Each row of a before or after table is a point. The points were changed in one or more steps. Then noise was added and the rows were shuffled. The steps act on columns, c1 being the first. What was done? A step turns or swaps two columns, mirrors them in a line or flattens them onto one, adds a multiple of one to another, or multiplies or shifts one. Angles are multiples of 10 degrees, from the lower column toward the higher: turns from -170 to 170, lines from 10 to 170 but not 90. Use the fewest steps. Two steps may share a column if one is a turn and the other turns, adds or multiplies; they go together, in the order done. Otherwise the lowest column goes first.

Before, 13 rows:
0.19; -0.37
-0.30; 0.60
-0.46; 0.55
-0.15; 0.19
0.55; 0.14
-0.03; -0.65
-0.09; -0.05
-0.62; 0.52
0.29; -0.19
0.26; 0.94
-0.39; -0.47
0.03; -0.19
-0.48; -0.08
After, 13 rows:
-0.33; 0.18
0.21; -0.13
0.94; 0.26
0.51; -0.63
-0.20; 0.29
-0.04; -0.06
-0.47; -0.37
-0.20; 0.02
-0.09; -0.48
-0.65; -0.02
0.15; 0.55
0.61; -0.30
0.54; -0.44
Steps: swap c1 and c2

Before, 13 rows:
-0.41; 0.14; 0.16; -0.13
-0.24; -0.27; 0.65; -0.14
-0.46; 0.55; -0.65; 0.37
-0.27; 0.70; -0.26; 0.19
-0.51; -0.06; -0.11; 0.02
-0.27; 0.48; -0.45; 0.50
0.42; -0.29; -0.19; -0.57
-0.50; 0.10; 0.11; 0.31
-0.19; 0.34; 0.33; -0.08
-0.40; 0.45; -0.64; 0.06
0.73; -0.38; 0.11; -0.32
0.44; -0.25; 0.23; -0.87
0.65; -0.30; -0.06; -0.86
After (13 x 4):
-1.00; 0.03; -0.81; 0.47
0.98; 0.53; -0.23; -0.33
-1.10; -0.34; -0.88; 0.60
-0.45; 0.13; 0.42; 0.32
-1.30; 0.01; -0.13; -0.06
-0.64; -0.47; -0.57; 0.55
-1.28; -0.34; 0.14; 0.15
1.11; 0.83; 0.26; -0.43
-1.01; 0.13; 0.15; 0.09
-0.65; -0.07; -0.41; 0.73
1.59; 0.77; -0.10; -0.40
1.86; 0.27; 0.13; -0.46
-0.54; 0.05; 0.86; -0.35
Steps: multiply c1 by 2.5; turn c2 and c4 by 80 degrees; multiply c3 by 1.3

Before:
-0.87; -0.46; 0.58; -0.58; 0.83; 0.36; 0.16; -0.63
0.21; 0.53; -0.01; 0.83; -0.63; 0.08; -0.81; -0.19
-0.24; -0.84; -0.04; -0.63; 0.19; 0.17; -0.34; -0.04
0.56; 0.44; -0.20; -0.27; -0.16; 0.18; -0.70; -0.41
-0.59; 0.22; -0.49; -0.40; -0.08; -0.30; -0.07; -0.14
-0.23; -0.37; -0.29; -0.40; 0.34; -0.67; 0.34; -0.41
-0.20; -0.27; 0.12; -0.20; 0.50; 0.85; -0.36; 0.00
-0.42; -0.50; 0.72; -1.03; 0.19; 0.16; 0.18; -0.46
-0.02; -0.16; 0.43; -0.83; 0.68; 0.42; 0.29; -0.06
-0.42; -0.25; 1.03; -0.33; 0.67; 0.17; -0.40; -0.25
-0.56; -0.51; 0.70; -0.65; 0.28; 0.25; 0.49; 0.04
-0.33; 0.01; 0.73; -0.57; 0.52; 0.30; -0.39; 0.27
-0.33; -0.62; 0.59; -0.33; 0.80; 0.06; 0.10; 0.03
0.12; 0.44; -0.57; 0.03; -0.36; -0.27; -1.02; -0.10
After (14 x 8):
-0.84; -0.49; 0.39; 0.11; 0.28; 1.29; -0.45; 0.04
-0.31; -0.26; -0.47; 0.03; 0.44; 1.40; 0.37; -0.04
-0.68; 0.21; -0.21; -0.11; -0.07; -1.16; 0.08; 0.21
-0.49; -0.23; 0.63; -0.03; 0.69; 1.50; 0.42; 0.16
0.36; 0.44; -0.18; 0.59; -0.13; -0.01; 0.79; 0.24
-0.55; -0.91; -0.13; 0.32; 0.24; 0.21; 0.38; -0.05
-0.94; -0.53; 0.48; 0.54; 0.17; 1.20; -0.09; 0.47
-0.53; -0.58; 0.42; 0.02; 0.81; 0.80; -0.09; 0.03
-0.63; -0.05; 0.40; 0.19; 0.58; 1.43; 0.36; -0.34
-1.05; -0.41; 0.16; -0.14; 0.86; 1.28; 0.01; 0.71
0.74; 0.51; -0.07; -0.55; -0.64; 0.08; 0.91; 0.01
-0.50; -0.40; 0.16; 0.17; 0.42; -1.45; -0.23; 0.54
0.10; 0.51; -0.26; 0.09; -0.35; -1.13; 1.01; -0.04
-0.54; -0.20; 0.05; 0.66; 0.66; 1.21; -0.26; 0.14
Steps: mirror c1 and c4 in the line at 20 degrees; turn c3 and c6 by 40 degrees; multiply c6 by 2; turn c7 and c8 by 170 degrees
